Rows are points. The last column is the point's height on a tilted bowl or saddle (a function of degree 2), plus a little noise. Along how many of its main directions does it bend up, bend down or stay straight?

Points (16 x 4)
[[-0.17  0.13  0.28  0.08]
 [ 0.06 -0.21 -0.42  0.01]
 [-0.10  0.14  0.12  0.01]
 [-0.26  0.11  0.10  0.05]
 [ 0.83  0.14 -0.24  0.32]
 [-0.02  0.45  0.21  0.21]
 [-0.23  0.21 -0.41  0.10]
 [-0.14 -0.85  0.64  0.96]
 [-0.42 -0.13  0.01  0.12]
 [-0.66  0.77 -0.06  0.86]
 [-0.18  0.15 -0.36  0.05]
 [ 0.36 -0.39 -0.47  0.16]
 [ 0.17  0.02  0.05 -0.11]
 [ 0.40 -0.15  0.21  0.00]
 [ 0.25  0.05  0.65  0.30]
 [ 0.40  0.21 -0.45  0.11]]
Directions: 3 up, 0 down, 0 straight

Points (21 x 5)
[[-0.20 -0.52 -0.35 -0.22 -0.08]
 [-0.45 -0.19  0.62 -0.08 -0.20]
 [ 0.30 -0.14  0.06 -0.05 -0.11]
 [ 0.08 -0.25  0.49  0.05  0.07]
 [-0.18  0.37 -0.09 -0.87  0.46]
 [-0.75 -0.39  0.02  0.26 -0.31]
 [ 0.10 -0.20 -0.42 -0.32 -0.15]
 [-0.31  0.56 -0.15 -0.06  0.56]
 [-0.18  0.12  0.21 -0.18  0.08]
 [-0.06  0.68  0.42  0.35  0.12]
 [ 0.24  0.47  0.22 -0.67 -0.70]
 [-0.44 -0.25 -0.06 -0.07  0.23]
 [ 0.12  0.45 -0.52  0.11  0.59]
 [-0.06 -0.13  0.22  0.45  0.09]
 [-0.44 -0.18  0.21  0.24 -0.15]
 [-0.25  0.94 -0.27 -0.45  0.25]
 [-0.10 -0.01 -0.13 -0.15  0.18]
 [ 0.27  0.26  0.85 -0.08 -0.10]
 [-0.10 -0.42 -0.04 -0.27  0.04]
 [-0.07 -0.41  0.00 -0.21 -0.03]
 [ 0.59 -0.12  0.36  0.52  0.92]]
Directions: 2 up, 2 down, 0 straight

Points (38 x 7)
[[ 0.50  0.28 -0.60  0.38 -0.25 -0.40 -0.07]
 [-0.04  0.72  0.24 -0.60  0.18 -0.38 -0.29]
 [ 0.18 -0.67 -0.20  0.15  0.03  0.23  0.03]
 [-0.20 -0.31  0.12 -0.25  0.24  0.41 -0.26]
 [-0.32  0.39 -0.15  0.22 -0.21 -0.17  0.02]
 [ 0.10  0.47  0.13  0.34  0.57  0.14 -0.20]
 [-0.23  0.13 -0.28  0.13  0.70  0.14 -0.27]
 [-0.25 -0.30  0.21 -0.80  0.00 -0.01 -0.66]
 [-0.26 -0.12  0.21 -0.19 -0.16  0.02 -0.28]
 [-0.13 -0.47 -0.05  0.06  0.42 -0.02 -0.27]
 [ 0.30  0.57  0.25  0.09  0.00  0.19 -0.09]
 [ 0.08  0.49  0.10 -0.16  0.38  0.49 -0.31]
 [ 0.36  0.14 -0.07 -0.22  0.16  0.12  0.08]
 [-0.16 -0.09 -0.07 -0.23  0.06 -0.20 -0.21]
 [-0.06  0.58 -0.24  0.43  0.29  0.24 -0.06]
 [ 0.15  0.59 -0.29 -0.04  0.01  0.45 -0.12]
 [ 0.08 -0.35 -0.10  0.21  0.02  0.16  0.07]
 [ 0.30  0.00 -0.01 -0.86  0.30  0.15 -0.22]
 [ 0.70 -0.09 -0.40  0.29  0.21 -0.41 -0.04]
 [ 0.87  0.13 -0.03  0.68  0.23  0.22  0.34]
 [ 0.19 -0.27 -0.06 -0.02 -0.09 -0.26 -0.13]
 [-0.03  0.54 -0.40 -0.09 -0.53 -0.38 -0.04]
 [-0.19  0.03 -0.25 -0.83 -0.22 -0.34 -0.32]
 [-0.46 -0.50 -0.13 -0.06  0.86 -0.14 -0.95]
 [ 0.66 -0.16 -0.08  0.06  0.14  0.54  0.34]
 [ 0.26  0.03  0.14 -0.23  0.03 -0.79 -0.57]
 [ 0.04  0.09  0.32 -0.21  0.31 -0.16 -0.26]
 [-0.45 -0.08  0.37 -0.27 -0.15 -0.39 -0.63]
 [ 0.14 -0.63  0.30 -0.19 -0.21 -0.25 -0.52]
 [ 0.60  0.16 -0.68 -0.26 -0.02  0.22  0.12]
 [-0.15 -0.21 -0.33 -0.52  0.46  0.33 -0.33]
 [-0.58  0.03 -0.26  0.46 -0.22 -0.38 -0.21]
 [-0.50 -0.20 -0.85  0.31  0.40  0.19 -0.35]
 [-0.60  0.43  0.35  0.20 -0.01 -0.31 -0.18]
 [ 0.35  0.53 -0.43  0.39 -0.78 -0.32 -0.40]
 [ 0.07 -0.95 -0.52 -0.35 -0.29 -0.08 -0.86]
 [ 0.73 -0.08 -0.40  0.24  0.43 -0.35 -0.08]
 [-0.21  0.22  0.27  0.23  0.24 -0.51 -0.28]]
Directions: 1 up, 4 down, 1 straight

Points (43 x 7)
[[ 0.49 -0.47  0.15  0.05 -0.02 -0.65  0.43]
 [ 0.01 -0.27 -0.10 -0.17 -0.49 -0.29  0.35]
 [ 0.07 -0.22  0.46  0.06  0.79  0.20  0.13]
 [-0.77  0.17  0.53 -0.11  0.20 -0.03 -0.02]
 [-0.35 -0.19 -0.44 -0.23  0.25  0.42  0.24]
 [ 0.50  0.29  0.43 -0.33  0.20  0.27 -0.20]
 [ 0.51 -0.26 -0.10  0.12  0.46 -0.53  0.62]
 [-0.39  0.01  0.04 -0.07 -0.14  0.08  0.12]
 [ 0.31  0.49  0.06 -0.01  0.15 -0.05 -0.07]
 [ 0.40 -0.06  0.19  0.17  0.25  0.14 -0.06]
 [ 0.17 -0.02 -0.24  0.35  0.25  0.16  0.09]
 [-0.38  0.79  0.35  0.31 -0.14  0.40 -0.03]
 [ 0.06  0.09 -0.13 -0.11 -0.21  0.02  0.04]
 [ 0.00 -0.01  0.01  0.20 -0.03 -0.67  0.44]
 [-0.18 -0.40  0.47 -0.46  0.04 -0.18  0.58]
 [ 0.06 -0.09  0.01  0.12  0.10  0.55  0.03]
 [-0.29 -0.38  0.09  0.25  0.10 -0.36  0.34]
 [ 0.59 -0.48 -0.05  0.31  0.17  0.61  0.12]
 [ 0.18  0.21 -0.44  0.62 -0.17 -0.12  0.21]
 [ 0.18  0.60 -0.09 -0.01  0.03  0.06 -0.12]
 [-0.39  0.00 -0.34 -0.81 -0.56 -0.10  0.57]
 [-0.40  0.15  0.31  0.35  0.55 -0.42  0.33]
 [ 0.26 -0.83 -0.01  0.14 -0.50 -0.22  0.30]
 [-0.70  0.11  0.27 -0.15  0.54 -0.93  0.78]
 [ 0.57 -0.57 -0.62 -0.45  0.14  0.68  0.72]
 [-0.12 -0.75 -0.11  0.04  0.22  0.36  0.62]
 [ 0.01  0.06 -0.03  0.02 -0.32 -0.16  0.12]
 [ 0.51 -0.01  0.36 -0.23  0.54 -0.10  0.19]
 [-0.01  0.92  0.37 -0.15 -0.44 -0.48  0.56]
 [ 0.58 -0.06 -0.49  0.27 -0.91  0.33  0.05]
 [-0.05 -0.49 -0.33 -0.52  0.03 -0.55  0.76]
 [-0.34 -0.15 -0.18  0.53  0.09  0.29  0.21]
 [ 0.03 -0.38  0.51  0.21  0.45  0.43  0.08]
 [-0.24  0.32 -0.40 -0.33  0.33 -0.03 -0.08]
 [ 0.53  0.06 -0.19  0.24  0.34  0.61 -0.05]
 [ 0.72 -0.14  0.17 -0.07  0.53 -0.16  0.27]
 [ 0.03  0.10  0.05 -0.30 -0.41  0.20  0.15]
 [-0.24 -0.04 -0.03  0.40  0.58 -0.08  0.25]
 [ 0.48 -0.40 -0.03 -0.32  0.49  0.14  0.38]
 [-0.31 -0.01  0.27  0.21 -0.15  0.73  0.21]
 [ 0.21 -0.15  0.17  0.30 -0.18 -0.03  0.00]
 [ 0.27 -0.35 -0.51 -0.67 -0.10 -0.39  0.60]
 [ 0.48 -0.07  0.00  0.16  0.41 -0.03  0.12]]
Directions: 3 up, 1 down, 2 straight

Points (69 x 9)
[[ 0.83 -0.26  0.63 -0.51 -0.25  0.17 -0.23 -0.10  0.27]
 [ 0.06  0.34  0.60  1.03  0.15 -0.13 -0.57  0.02  0.08]
 [ 0.26 -0.15  0.22 -0.17  0.23  0.24  0.14 -0.57  0.41]
 [ 0.26  0.64  0.25 -0.49  0.05  0.94  0.19  0.32  0.63]
 [ 0.08  0.41 -0.29 -0.03  0.12 -0.27  0.12 -0.34  0.02]
 [ 0.21 -0.49 -0.40 -0.24 -0.30  0.37  0.30 -0.06  0.48]
 [ 0.09 -0.94 -0.12  0.29 -0.32 -0.60 -0.63  0.16  0.47]
 [-0.02 -0.36  0.45  0.48  0.60  0.10 -0.15 -0.42  0.56]
 [ 0.69  0.39 -0.56  0.19  0.05 -0.11  0.00  0.51  0.38]
 [-0.37  0.35  0.37 -0.01 -0.55  0.23  0.23 -0.10  0.15]
 [-0.09  0.18 -0.13  0.18  0.59  0.07  0.65  0.14  0.42]
 [ 0.36  0.16 -0.17  0.21  0.10 -0.31 -0.37 -0.10 -0.12]
 [-0.21  0.03 -0.43 -0.15  0.23  0.00  0.08  0.39  0.17]
 [-0.33  0.24  0.35 -0.55 -0.04 -0.04  0.57  0.13  0.21]
 [-0.32 -0.48  0.01  0.15 -0.51  0.09 -0.12 -0.18  0.22]
 [-0.17 -0.42 -0.18 -0.01  0.12 -0.12 -0.36 -0.29  0.23]
 [-0.96  0.79  0.03  0.26 -0.11 -0.24 -0.24  0.22  0.29]
 [ 0.27  0.08 -0.05  0.24 -0.04  0.26 -0.22  0.67  0.22]
 [-0.62  0.43 -0.42 -0.04  0.43  0.09 -0.57  0.00  0.56]
 [ 0.59  0.30 -0.04  0.08  0.35  0.05 -0.01  0.26  0.19]
 [ 0.19 -0.54  0.72  0.02 -0.06 -0.02 -0.25 -0.02  0.31]
 [ 0.49 -0.05  0.33 -0.12  0.44  0.14 -0.29  0.09  0.25]
 [-0.67 -0.06 -0.11  0.29  0.27  0.21 -0.37 -0.02  0.34]
 [-0.13 -0.34  0.59 -0.14  0.08 -0.09  0.19 -0.24  0.28]
 [-0.02 -0.24 -0.21 -0.04 -0.60  0.19 -0.47  0.11  0.27]
 [-0.52  0.49 -0.01  0.35  0.08  0.03  0.37  0.05  0.10]
 [-0.13 -0.73  0.13  0.21  0.24 -0.34  0.30 -0.21  0.36]
 [-0.29  0.74  0.10 -0.53 -0.12  0.03 -0.47  0.05  0.11]
 [ 0.45  0.26 -0.34  0.16 -0.39  0.56 -0.79 -0.07  0.58]
 [-0.13  0.25 -0.01  0.24  0.44  0.10 -0.44  0.08  0.19]
 [-0.02 -0.03 -0.02 -0.23  0.35 -0.12 -1.00 -0.13  0.38]
 [ 0.53 -0.30 -0.37  0.40  0.07  0.29  0.48  0.82  0.60]
 [ 0.24  0.39 -0.78 -0.67  0.06 -0.32  0.07  0.40  0.35]
 [ 0.39 -0.39  1.05  0.41 -0.13  0.23 -0.16  0.24  0.62]
 [-0.10 -0.45 -0.03  0.32  0.11  0.14 -0.41 -0.60  0.37]
 [ 0.06 -0.43  0.03  0.32 -0.20 -0.01  0.15 -0.06  0.09]
 [-0.03 -0.25 -0.22 -0.36 -0.22  0.38 -0.24  0.38  0.24]
 [ 0.08  0.39 -0.43 -0.14  0.03 -0.31  0.14 -0.15  0.07]
 [ 0.18 -0.11  0.13 -0.29  0.37  0.19 -0.36  0.22  0.22]
 [ 0.25 -0.32 -0.51  0.04 -0.45 -0.44  0.08  0.35  0.19]
 [ 0.38  0.04  0.04  0.14 -0.39 -0.91 -0.26 -0.31 -0.18]
 [-0.02 -0.03  0.02 -0.17 -0.66  0.34  0.26  0.05  0.27]
 [ 0.19  0.14  0.19 -0.37  0.53 -0.75  0.07  0.07  0.17]
 [-0.57 -0.10  0.01 -0.05  0.45  0.00  0.05  0.21  0.30]
 [ 0.26 -0.51  0.04  0.50  0.61  0.22  0.22  0.09  0.59]
 [ 0.45 -0.09  0.21 -0.14 -0.09  0.78  0.35 -0.32  0.78]
 [-0.23 -0.05 -0.28 -0.35 -0.26  0.24  0.08  0.10  0.18]
 [ 0.56  0.26 -0.62  0.21  0.57 -0.30  0.62  0.12  0.62]
 [-0.34 -0.49  0.32  0.85 -0.05 -1.13 -0.36  0.43  0.56]
 [ 0.63  0.16 -0.66 -0.14  0.75  0.13 -0.02  0.12  0.64]
 [ 0.12 -0.57  0.21  0.57 -0.37 -0.49  0.14 -0.08  0.10]
 [-0.19  0.54 -0.17  0.06  0.08  0.57  0.47  0.18  0.39]
 [ 0.22 -0.06  0.70  0.14  0.27  0.07  0.22 -0.01  0.31]
 [-0.08 -0.33 -0.48  0.20 -0.18 -0.08  0.55 -0.15  0.27]
 [ 0.55 -0.63 -0.30  0.07 -0.07  0.06  0.48  0.09  0.46]
 [ 0.40 -0.01  0.00 -0.43  0.17  0.16  0.25  0.00  0.17]
 [ 0.30  0.45  0.07  0.43 -0.56 -0.10 -0.46  0.42  0.06]
 [-0.04 -0.24  0.50 -0.28 -0.28 -0.27  0.29  0.04  0.09]
 [-0.12 -0.33  0.01 -0.03 -0.03 -0.41  0.36  0.25  0.06]
 [-0.97 -0.08 -0.12  0.15 -0.59  0.44  0.37 -0.37  0.62]
 [-0.30  0.18  0.13  0.50  0.14 -0.07  0.32  0.22  0.03]
 [-0.41 -0.28 -0.05  0.16 -0.10 -0.13 -0.30  0.09  0.09]
 [-0.31 -0.34 -0.23 -0.10 -0.32 -0.19  0.24  0.19  0.10]
 [ 0.16  0.36  0.77  0.34  0.43 -0.14 -0.31 -0.13  0.16]
 [ 0.01  0.26 -0.23  0.37  0.21 -0.48 -0.24 -0.24 -0.10]
 [-0.86  0.44  0.25 -0.12  0.54 -0.40  0.08 -0.34  0.60]
 [-0.21  0.21 -0.23  0.29  0.16 -0.52 -0.68  0.34  0.19]
 [ 0.19  0.61  0.72 -0.31  0.26 -0.05  0.43 -0.37  0.33]
 [ 0.29 -0.01  0.32 -0.32 -0.55 -0.04  0.18  0.22  0.03]]
Directions: 6 up, 0 down, 2 straight
